Rows are points. Any point is a mix of the corners, with weights that add up to 1. It lies inside the corners' shape when no weight is negative. Is each point inside? If not, which corners have a negative weight?
In the rows, zero is written as 128.

Corners:
(1): [ 90 100]
(2): [ 86 141]
(3): [152 156]
Points:
[111 125] => inside
[142 138] => outside (2)
[108 118] => inside
[ 93 104] => inside
[143 168] => outside (1)
[ 81 118] => outside (3)

Corners:
(1): [117 143 120 131 145 149]
(2): [171  28  99 108  93 170]
(3): [170 102 128 112 177  77]
(4): [ 84 135 135 133 183  90]
(5): [ 96 145 174 109 161 114]
(6): [134 105 109 103 108 106]
(7): [105 136 195 189  69 145]
Points:
[ 87 153 165 143 165 105] => outside (2, 6)
[136 103 129 119 105 128] => outside (4)
[107 121 144 134 129 128] => outside (3)
[136 107 126 108 149 118] => outside (7)
[119 122 132 131  99 154] => outside (3, 4)
[124 115 125 126 134 137] => inside
[145 110 136 122 130 123] => outside (4)
[135 112 133 121 156  98] => inside
[140  99 133 122 113 131] => outside (4)

Corners:
(1): [158 157 151 129 128 116 151 130 144 123 113]
(2): [115 132 130 135 156 127  72 138 142 101 127]
(3): [107 134  86 124  85 139 107 210 122 128  98]
(4): [139 131 135 136 106 144 141 131 145 133 121]
(5): [116 122 128 142 140 104 148 118 108 120 116]
(6): [105 116 143 103 133 136 136 109 126 117  93]
(7): [125 153 131 130 131 125  44 114  99 127 117]
(8): [249 139 140 139 128 123 157 109 155 119 114]
(9): [122 135 154  95 116 106 145 118 117 112 141]
(10): [115 139 118 106 145 145 127 119 114 130 140]
(11): [123 138 139 119 153 107  88 114 133 143 120]
(12): [142 130 159 139 128 137 147 146 114 131 123]
Points:
[105 128 137 113 142 126 144 117 123 124 131] => outside (3, 7, 8)
[110 138 134 120 125 130 100 125 112 123 119] => outside (8, 11)
[142 137 124 136 123 134 120 140 128 124 111] => outside (9, 11)
[141 137 141 129 134 122 125 127 126 127 119] => inside
[115 135 129 130 132 133 101 138 127 126 114] => outside (8, 9)
[116 136 146 120 144 122 114 110 125 125 120] => outside (3, 8)
[139 137 148 127 154 127 114 108 122 127 124] => outside (3, 4, 9)

Corners:
(1): [111  97 151 194 118 107 214 146 138 125 176 120 134 101]
(2): [136 186 168 116 127 136  92 142  89 114 113 126 151  97]
(3): [166 146 116  99 156 108  76 120 102 111 130  78 124 123]
(4): [109 117 162 110 156 106 111 110  92 150 161 122 140 135]
(5): [135 151 147  96  47 116  87 150 139 164 114 153 127 142]
(6): [141 128 157 107 128  97 100 132 229 112  72 120 150  98]
(7): [173 100 145 104 113 112  75 185  95 129 128 171 129 150]
(8): [109 181 170 162 129 133 206  89 172 134 154 120 129 154]
(9): [135 114 148 179 105 141  98 159 169 162 157 144 134 138]
(10): [148 116 112 116 130 146  91 130 103 130  89 141 126 136]
(11): [125 113 157 116 123 134  89 188 118 123 150 109 137 154]
(12): [117 134 131 121 115 133 129 146 175 110 139 153 122 101]
(13): [201 146  75 100 117 131  82 172 103 161 107 118 170 152]
(14): [100 173 123 168 140 129 141 150 109 116 110 145 122 125]
(15): [109 118 149 189  87 125 104 141  76 131 185 162 174 202]
Points:
[133 141 146 121 121 110  97 150 111 119 131 128 153 130] => outside (8, 9, 10)
[139 147 144 108 117 120  97 136 129 129 116 132 138 139] => outside (1, 9)
[126 166 155 127 125 130 132 122 162 120 121 127 119 129] => outside (1, 4, 13, 15)
[149 133 131 124 119 123  91 150 129 125 120 126 135 127] => outside (4, 8)
[144 123 133 120 126 121 108 154 147 135 125 121 132 130] => outside (2, 15)

Corners:
(1): [150 139 113  58 137  80 147 113 157 128  90  97  86  75 183 207 199 186
  62 145]
(2): [122 120 117 135 129 102 141  70 119 192 122 132 125 129 125 139  64  92
 133 159]
(3): [135 107 130 166 132 116 142 139 135 115 140 117 111 147 122  59 107 102
 160  87]
(4): [151 154 123  82  97 105 118 159 162 125 134 104  99 103 166  75 159 153
 187 131]
(5): [151 133 150 135 121 117  86 130 121  96 115  96 148 137 169 100 157  76
 142  99]
(6): [155  90 110 190 130 160 111  63  60 166 184  91 143 176 119 113  69 114
 123 157]
(7): [ 76 145 152 180 138 159 122  61 116 192 154 166 155 157 111 126 131 118
  94 161]
(8): [142 110 188  91 136 108 124 190 126 118 137 163  89 150 136  74 114 126
 127  97]
(9): [126 117 130 115 147  88 113 106 110 147  87  76 116  99 124  77 159 150
 132  37]
(10): [116 161 102 124  81 141 107 146 153 193 118 130 112 107 125 114 139 109
 148 181]
(11): [ 77 153 111  45  92 119 120 110  96  88 146 114 128  84 100 153 116 118
 134 132]
(12): [110 146 143 109 150 120 128 127 119 153  75 159 142 160 143 162 172 128
 120 119]
(13): [146 120 153 115 108 110 142 168 131 136  81 115  85 114 148  69 139 163
 158 170]
(14): [141 105 152 115 111 107  91 100 122  94 125 118 158 128 127 211 132 146
  91 127]
(15): [117 129  83 121 113 122  79 111 138  96  76 162 173  94 130 145 101  99
 121 121]
(16): [ 92 155 152 114 154 139 135  83 109 131 109 135  89  92  96 198 104 154
  90 107]
(17): [151 143 123 147 156  73 119 161 151 111 145 133 144  66 148 131 131 112
 133 134]
(18): [124 101 128 128  86 102 128 167 122 109 112 100 137 203 234  87 104 123
 143 106]
(19): [ 70 139 127  71 121 172 136 138 138 123 142 111 130 145 114 112  81 115
 139 157]
(20): [152  35 112 156 163 101  94 137 109  92 142 112 170  83 204  96 130 104
 166  95]
(21): [127 173 128 104 107 143 172 124 131 184 101 112 113 106 104  90 128 125
 149  89]
Points:
[ 97 133 110 107 111 128 130 106 134 141  91 140 137 114 131 161 117 128
 120 145] => outside (4, 5, 6, 8, 9, 17)
[123 126 130 126 127 117 121 113 124 141 120 123 131 125 139 120 119 116
 130 125] => inside
[133 134 113 124 135 111 122 105 127 141 113 115 124  88 137 132 145 126
 131 128] => outside (8, 14, 18, 19)
[123 124 130 114 116 122 121 128 124 131 119 119 125 129 146 113 125 123
 138 124] => outside (17)
[152 116 132 115 122 104 115 138 119 106 121 107 124 119 155 112 139 138
 139  99] => outside (2, 7, 10, 19)
[125 136 123 106 121 118 119 118 129 137 124 118 128 117 145 136 133 128
 124 130] => outside (3, 13)
[131 115 134 100 122 121 124 126 115 132 120 103 116 123 147 122 126 136
 135 122] => outside (3, 7, 15, 17)
[134 120 134 122 122 116 124 135 126 130 113 117 121 118 148 104 129 129
 143 129] => inside
[128 133 126 140 122 116 120 116 119 140 120 118 137 114 131 111 125 118
 143 119] => outside (1, 8, 19)

Corners:
(1): [151 107  89 118 170 123  69  61 117 129 133 148 160 121 236 102 140 150
 126 104]
(2): [172 139 125 165 139 158 124 158 116 145 173 107 155 206  95 121  95 129
  84 130]
(3): [ 87 122 178 107 108  97 140 102  86 151 108 148 108 149 103 161  69 153
 125 148]
(4): [133 171 133 128 163 194  84 138 150 129 122 140 143 132 107 135 103 109
  99  97]
(5): [121 131  88 159 101 147  69 142 168 171  92  84 142 129 111 121 118 139
  83  97]
(6): [ 93  65 107  87 130 116  93 103 110 136 179  80  99 136 102  95 153  87
 131 122]
(7): [128 111  96 139 117 140  84 116 166 109 146 118 116  75 149 114  84 155
 102 155]
(8): [147 157 124 133 125 134  60  87 127 165 121  71 113 113 136 153 111 108
  94 107]
(9): [124 164 145 127 138 153 188  79  91  86  87 152 158 127  84 155 119 145
  81 154]
(10): [113 134 106 153 143 111  85 148 156 182 133  96 159 164 153  93 158 110
 170 148]
(11): [154 142 152 127 133 123 149 106  64 126  82 201  91 108 153 122 129 132
 198  84]
(12): [148 143 123 128 125 170 139 133 152 122 142 136 139 155 113 101 123  88
  98 124]
(13): [119 133  98 145 126  94 113 133 118 116 148 134  81  97 144 149  74 123
 146  62]
(14): [102 123 148 135  61 114 125 127 105 151 171 180 146 129 130 151 104 132
 160 107]
(15): [137 157 128 130 107 178 158 106 121 138 151 133 101 184  84 116 130 174
 121 141]
(16): [159 126 111  81  98 120 123 119 103  97 173 174  88 161 116  84 131 122
  98 142]
(17): [143 100 132 112  98  90 144 155 154 130 206 169 102 134 134 106 158 147
 156 137]
(18): [132  97 125  96 134 112 120  89 115 106 182 192  68 160 138  90 195  74
 135 136]
(19): [118 112 107 169 132 168  93 168 110 190 119  89 148 162 157 116 169  84
 145 108]
(20): [ 71 151 141 148 126 146 153 168 131 116  60  70 139 193 103 172 106 149
 123 152]
(21): [172 135  74 133 124 144  83 117 133 194 119 108 120 135 143 116 127  93
 151 114]
Points:
[124 131 117 137 142 147 113 121 125 141 112 115 135 151 131 123 117 125
 120 126] => outside (8, 14, 16, 17)
[127 135 122 131 119 134 110 122 131 141 139 118 136 143 119 130 104 134
 112 127] => outside (11, 18, 19)
[134 128 113 131 122 136 113 124 129 129 142 131 122 135 132 119 123 125
 122 120] => outside (3)
[125 117 108 142 112 125 102 150 132 171 145  89 142 165 131 123 119 106
 124 114] => outside (4, 7, 9, 11, 15, 18)
[119 123 133 130 111 119 132 135 122 125 140 134 121 143 117 128 120 128
 123 134] => outside (1, 4, 15, 21)
[135 132 118 126 123 135 116 125 122 131 137 133 121 146 126 120 120 125
 120 123] => inside
[129 146 164 102 113 120 161 105  72 111 127 178  81 142  93 150 106 134
 148 113] => outside (1, 5, 7, 10, 12, 19)
[131 130 117 135 128 141 107 126 122 146 134 125 123 140 134 124 127 117
 130 113] => inside

Corners:
(1): [ 95 154 126 144  95 133 181 114 168  96 117 103 161 126 136 132  70 121
 139 115]
(2): [168 145  83 163  88 131 145  80 189 132  65 110  99 123  93 151  62  75
 149 152]
(3): [159 124  93  68  86 105 141 109  74 113 129 139 163  67 154  95 111 160
 138 138]
(4): [110 171 143 137 113 136 127 158 113 105 134 142 129 105 151 142 163 111
 123 132]
(5): [151 145  90 183  99 126  77 148 137 119 120  77 143 138 134 147 130 134
 147 139]
(6): [117 102 104 143 130  94 109 115 212 106  97 111 140  78  77 147 104 108
 148 137]
(7): [130 106 117 151 124  98 165 172 108  22 140  59 135  97  93  77 124  96
 171 119]
(8): [102 137 113 153 133 138 141 131 142 122  66 154 153 165 141  95 130 136
 128 126]
(9): [127 118  80 178 137 119 141 128 160 146 161 128 116 132 131 107 141 156
 155 130]
(10): [121 167 151 112 160  94  73 100 121 140 152 183 167 110 139 123 107 177
  54  96]
(11): [147 115 102 108 142 122 133 135 119 153 146 160 129  92 112 190 147 106
 150 134]
(12): [ 88 116 115  99 118 100 125  91  96 160  94 131  98 121 135  99 127 122
 112  96]
(13): [ 80 170 130  76 173 138 117  87  96 119 119 128  67 135 110 165 180  46
 151 133]
(14): [ 90 162  61 115 114 106 109  73 177 158 105 173 131 161 121  97  40 169
 112  63]
(15): [184 139  96 138 147  76 136 183 124 164 144 108 156 106 145 109 157 163
 129 131]
(16): [110 131 124 126 144 133 166 109 145 116 115 114 106 133 121  95 127 136
 132  84]
(17): [121 134 162  73 135 122 101 133 133 134 129 123  91 150 126 129 165  90
  87 154]
(18): [123 130 117 101 146 108 166 143 153 104 105 108 100 112 117 138  92 108
 133 160]
(19): [ 87 157 135 120 158  78 127 115 186  96 100 133 142 175 156 127 119 134
  85 104]
(20): [114 192 142 144  94 102 132 106 142 168  38 149 121 148 165 137  97 154
 177 108]
(21): [ 97 145 140 141 138 100 149 120 126  92 120  83 122 125  50 138 163 133
  67 115]
Points:
[104 167 125 142 136 113 115 131 152 121 106 129 141 153 130 114 125 139
 116 102] => outside (2, 3, 9, 11, 12, 18)
[123 143 127 143 114 115 140 128 127 116 114 108 132 134 135 100 131 140
 121 116] => outside (6, 11, 13, 14, 18)
[121 140 125 128 132 112 132 125 132 118 119 121 127 119 123 131 134 121
 125 128] => outside (14)
[124 139 112 136 130 115 135 128 148 104 118 113 131 126 117 117 120 121
 127 129] => outside (11, 12, 20)
[118 141 116 126 115 119 127 111 141 124 110 131 126 125 133 123 113 119
 135 120] => outside (15, 18, 21)
[121 139 118 129 126 115 135 122 132 120 114 118 123 117 109 130 129 121
 125 126] => outside (19)

Corners:
(1): [149  90 172 103  97 119 149 151 129 148 184 132 149 131 107 147  92 133
 178 116]
(2): [103 108 157 120 125 108 108 141  68 113  96 138 137 162 101 118 105  79
 135 158]
(3): [129 118 144 118 135 139 150 151 168  98 175 150  78 100  83 128 147 138
 133  96]
(4): [123 153 146 141  94 147 135 179 161 148 132 153  78  96 111 127 118 172
  96  56]
(5): [ 82  97  92 151 138  61 120  82  95  84  78  79 155 154 156 156 155  69
 161 126]
(6): [104  22  76 164 157  53  87  79  54 126 115 100 184 156 142 127 140  82
 119 153]
(7): [135 109 149 101  75 140 182 157 143 149 141 177 141  81  99 132 129 111
 117 112]
(8): [147  97 144  57 104 116 136 181 136 172 188 127 109 136 105 121  91 146
 103 138]
(9): [121 171 127  93 122 167 137 144 112 130 174 161 109 120 107  99 154 131
 112  87]
(10): [126  97 143 141 127  93 108 125 109 104 117  88 158 170 135  89 145 109
  97 180]
(11): [132 163 107 117 154  66 102  86 138 102 109 136 140 128 126 149 154 122
 144 111]
(12): [ 82 169 128 153 155 121 127 123 140 109 117 110 101  87 135 102 104 113
 114 105]
(13): [144 128 175 108 118 147  97 102  93 129 154 108  76 109 127 110 122  80
 109 126]
(14): [111 138 147 115 137 146 127 145 138 135 123 133 112  89 108 152 159 188
 135 139]
(15): [142 112 168  87 130 169 161 150 171 122 136 134 121 104  94 146 109 127
 117  81]
(16): [113 140 142 127 133 142 134 170 167 173 140 154 117  96  46 188 143 134
 160  73]
(17): [142  91 152  96 149 119 141 139 153 155 123 164 103 113 111 124 164 115
 178 104]
(18): [121  92  59 158 134  91  72 136  93  91 116  88 166 145 154 123 100  85
 161 160]
(19): [152 136 141 106 149 115 182 164 105 122 123 114 120  98  71 138 124 128
 123 110]
(20): [139 136  63 144 122  90 101  69 131 140  86  95 107 144 127  71  86 133
 135 141]
(21): [110 118  81 186 150  74 121  63  99 120 126  99 126 170 194 143  90  92
 131 152]
Points:
[125 122 138 120 129 113 117 123 112 122 126 124 122 130 118 123 126 107
 127 129] => inside
[118 113 122 134 131 104 115 121 124 122 131 116 123 139 127 129 121 107
 139 116] => outside (7, 14, 19)
[128 105 138 120 121 123 130 137 119 131 134 125 126 129 115 127 127 120
 131 129] => outside (11, 12)
[125 111 120 125 115 110 140 142 114 130 126 117 144 132 114 122 106 112
 118 130] => outside (3, 11, 13, 14, 17)
[119 115 102 137 125 110 136 132 125 138 142 129 130 124 118 121 124 119
 131 111] => outside (2, 11, 13, 14, 15)
[132 119 143 115 127 121 136 131 129 131 145 134 121 124 108 118 129 123
 123 127] => outside (4, 5, 18)

Corners:
(1): [115 186 126 132 162 104 165 164 126  99  97  76 123 137 129 113 165 152
  98 155]
(2): [155 121 119 152 108 108 132 157 131 138 125  77  84 113  77 129  90 107
 105 141]
(3): [174 129 108 110 132  78 144 154 149  68 132 112 198 122  71 102 155  77
 143 106]
(4): [115 179 185 146 104 138 152 117 128 125 106 126  78  87 121 100 136 153
  79  99]
(5): [135 169 105 130 135  81 115 150  86 136 106 132 128 132 148 101 136 154
  83 132]
(6): [106 120 145 123 148 147 137  74 165 159 140 101  98  65 126 174  99  79
 142  83]
(7): [ 75  98 188  88 129 128  81 141 100 134 157 177  92  82 117 177 128 113
 152 159]
(8): [ 81  95 118  91 102 100 117  92  94 148 123  89 106  99 153 134 108 102
  62 158]
(9): [135 115 127  94 108  86 158 102 155  94 134 125 148 156 119  91 108 123
 147  82]
(10): [ 65 156 141 112 119 121  96 168  99 130 127 124 175 165 183 128 110 145
 137 104]
(11): [108 153 104 100 160  71 117 121 152 129 174  87 187 153 119  90 184 125
 119  89]
(12): [114 136 112 148 148 142  82 147 104  88 103  93 101  78 107 127 113 127
 118 151]
(13): [109 119 127  82 159 155  75 138 119 126 116 185 145 134 153 120 151 135
  84 148]
(14): [167 162 131  96 170  88  98  82 145  93 111 124 152 114 154 165 135 142
 147 149]
(15): [148  89 100 109  97  79 117 103 102 140 106  99 199 174  94 116 176  85
 164 151]
(16): [ 82  81 115 150  90 132  93 174 110 144 163 123 126 147 173 145 129 108
  94 156]
(17): [135 107 151 131 126 154 161  91 115 151 141 125 153 121 125 135 133 131
 106 122]
(18): [136 124 105 135 104 162  72 139 104 189 172  86  84 151 153 143  86  94
 144 133]
(19): [130 137 161 157 150 151 146 151 103 103 126 154 108 110  87 115 103 108
  86 124]
(20): [125 121 125 136 104 128 144 123  84 113 115 125 137 140  68 168 157 139
 130 162]
(21): [124  81  94  99 111 136  99 102 143 165 177 154 152 148 137 104  95  98
 120 144]
Points:
[116 116 124 118 117 117 114 129 119 133 137 117 131 130 130 134 128 118
 121 137] => outside (19)
[122 124 127 124 122 115 126 124 125 128 134 110 130 121 119 131 125 112
 124 125] => outside (13)
[114 130 135 121 125 118 118 132 113 124 125 115 126 121 124 133 131 121
 121 132] => outside (21)
[149 147 111 113 144 110 132 110 131 117 112 106 137 127 132 131 115 134
 121 133] => outside (4, 7, 11, 15, 16, 19)
